Every row gives one point. Examples show where two turns around zero, p and q, send a point. Write where each new point lands after one turn and then the other. Backwards means that the second turn is done in reverse. Each puzzle has new turns, and all numbers are rounded.
In the rows, 128 means zero.

Turn p:
[148 138] => [128 106]
[ 73 107] => [135 186]
[151  91] => [ 85 125]
[128 187] => [180 101]
[140 116] => [112 123]
Turn q:
[129 104] => [112 146]
[145  85] => [ 87 150]
[153 151] => [124  94]
[ 85 172] => [189 122]
Where do these land?
q, then p: [101  78] => [183 113]
p, then q: [154 135] => [115 152]
q, then p backwards: [128 171] => [144 168]

Turn p:
[174 136  88] => [ 70 110 133]
[108 169 110] => [114 155  90]
[138  93 145] => [145 110 160]
[142 147 176] => [156  91 101]
[ 78  95 121] => [155 174 156]
Turn q:
[129 149 165] => [ 97 137 156]
[ 80  83 104] => [197 122 139]
[ 84 123  99] => [167  94 139]
[176 154 137] => [ 79 138 104]
[170 130 134] => [101 149 103]
Where do these land?
p, then q: [105 144 118] => [116 102 121]
p, then q: [118 139 156] => [125 133  97]
p, then q: [ 81 156 164] => [102 111  70]
q, then p: [163 129 112] => [104 158 129]
p, then q backwards: [174  72  89] => [ 94 182 180]

Turn p:
[150  95 176 170 105 102] => [132 189 165 145 101 154]
[138 142  48 114 124 110] => [151  79  83 172 123 113]
[115 108 128 123 116 218] => [ 63 146  77  86 132 126]
[130 141  97 109 102  84] => [164  93 120 158 122 154]
[ 90 135  91 127 123  94] => [133  91 129 169 157 142]
[129 113 166 101 136 145] => [134 152 129  84 142 135]
[152 133 175 160 209 126] => [136 167 185 107 133  56]
[121 158 143 120 109 144] => [113 106 136 102 114 143]
Turn q:
[131  96 109 144 142 111] => [136 105 132  98 121 152]
[120  89 162 132 175 130] => [ 83 124  96  97 132 159]
[105  77  93 104 123 123] => [153 116 139 123 155 186]
[ 85  94 134  83 105 155] => [134 139 110 167 175 174]
[162 170 126 149  95 125] => [141 115 146 145 110  72]
[154 177 118  61 140 134] => [108 183 185 142 150 106]
[ 82 158  81 141 133 124] => [185 167 123 121 105 137]
[194 160 152 202 106 146] => [122  79 112 115 107  33]
[118 132 178 135 133 103] => [ 89 125 108 146  95 133]
Where do these land?
p, then q: [139 144 143 114 195 131] => [ 82 128 170 129  99 150]
q, then p: [104 104 141 171 194 111] => [125  85  62 109 143 160]
q, then p backwards: [117 139 140 171  80 134] => [158 140  71 123 135 114]
p, then q: [122 156  98 140  85 103] => [148  83  91 125 150 126]
q, then p: [143 148 115 109 163 121] => [136 105 151  95 133 143]
p, then q: [172 137 107 138 127 105] => [140  84 144 138 115 106]
q, then p backwards: [110  71 185  86  87 121] => [ 59 120  79 149  79 114]
q, then p: [117 126  94  96  93 197] => [153 137 153 132 117  45]

Turn p:
[136  99 120 145 131 142 129 108  45] => [176 140  93  83 180 138 120 125 117]
[139 142  95 135 100  58 123 134 152] => [ 67 164 120 113 104 104 153 151 114]
[142 131 144 148 152  91 142 117 173] => [123 122 131 139  73 131 151 156 103]
[122 148 127 149 136 136  98 120 170] => [125 135 148 156  98 112 133 100 106]
[ 80  87  85 134 115 142 134 107 168] => [100  89 111 116 106  89  78 103 107]
[135 131 147 133 110 142 145 114  40] => [163 148 106  82 178 176 129 120 143]
[124 148 130 127 149 127 141 171  83] => [127 122 142 130 184 154 150 145 123]
[122 129 125 149 134 138  31 113 141] => [153 186 143 167 123  87 105  92  93]
[144 153 137 117 134 153 157 115 154] => [136 100 147 127 101 137 149 114 155]
[150 139 137  33 140 143 136 147 119] => [138 118 172 133 151 119 121 166 207]
[ 98 130 154 127 120 102 154 148 169] => [ 84 109 133 150  97 157 116 147 122]
[143 100 137 138 115 164 146 143 122] => [143 103  90 142 140 136 128 116 147]
Turn q:
[115 108 114 104  86 128 129 119 162] => [135 126 117 128 105 134 100 181 130]
[141 136  83 145  98 175 162 159 102] => [110 130 117  88 167 111  67 117 101]
[107 148 151 172 140 149 160  96 120] => [155 139 122 143 129  71 136  98 101]
[148  89 146  93 165 149 165 117 123] => [118 175 174  99  96 128 140 125 110]
[134 137 164 155 159  88 110 155 107] => [124 142 129 161 154 143 164  87 160]
[127 101 164 177 105  88  84 131 141] => [147 127 120 169 139 114 137 136 206]
[ 96  99  95  94 143  92 107  98  99] => [175 109 133 109  86 181 127 114 138]
[142 151 153 129 115 168 104 135 104] => [ 81 106 127 133 121 101 119 102 133]
[ 90 147 104 161  91 128 136 158 133] => [141 126  70 137 159 122  94 131 124]
[127 147 124  97 164 169  94 150 170] => [ 79 115 101  94 115 130 177 152 117]
[163 159  77  98 158 105 130 125 167] => [129  99 148 107 159 168 164 169  90]
[148 113 161 111 112  98 156  94 108] => [143 144 180 166 106 132 111 124 125]
Where do these land?
p, then q backwards: [166 124 166 123 151 109 136 138  89] => [119 108 108 130 140  82 133 132 176]
p, then q: [116 136  84 159 148 149 136  89 170] => [162 128 169 156  92 146  87 124 146]
p, then q: [127 154 112 126 102 130 151 164 150] => [164 156  97 126 108 113 130 135 116]
q, then p: [163 110 160  69 118 101 110 131 133] => [113 111 116 172 124 174 106  84 131]
p, then q: [ 87 151 146 114 151 150  97 101 142] => [108 108 149 164 105  96 138 113 163]
q, then p: [ 94 164 142 140 104 121  68 140 105] => [121 106  89 110 104  79 105 105  93]
p, then q: [ 85 113 135 150 158 112 150 156  86] => [104 143 126  76 116 136 137  74 139]
p, then q: [138 128 135 108 150  79 150 109 150] => [ 91 152 105 148 132 148  91 137 136]
p, then q: [149 117 138 161  86 114 184 137 161] => [157 134  94  90 122 123  71 157 108]
p, then q: [151 104  90 139 102 156 163 121  81] => [148 127 155  79 115 169 148 159  98]
p, then q: [132 106 100 120 137 186  63 122 141] => [171  94 173 162 152 132 166 129 160]
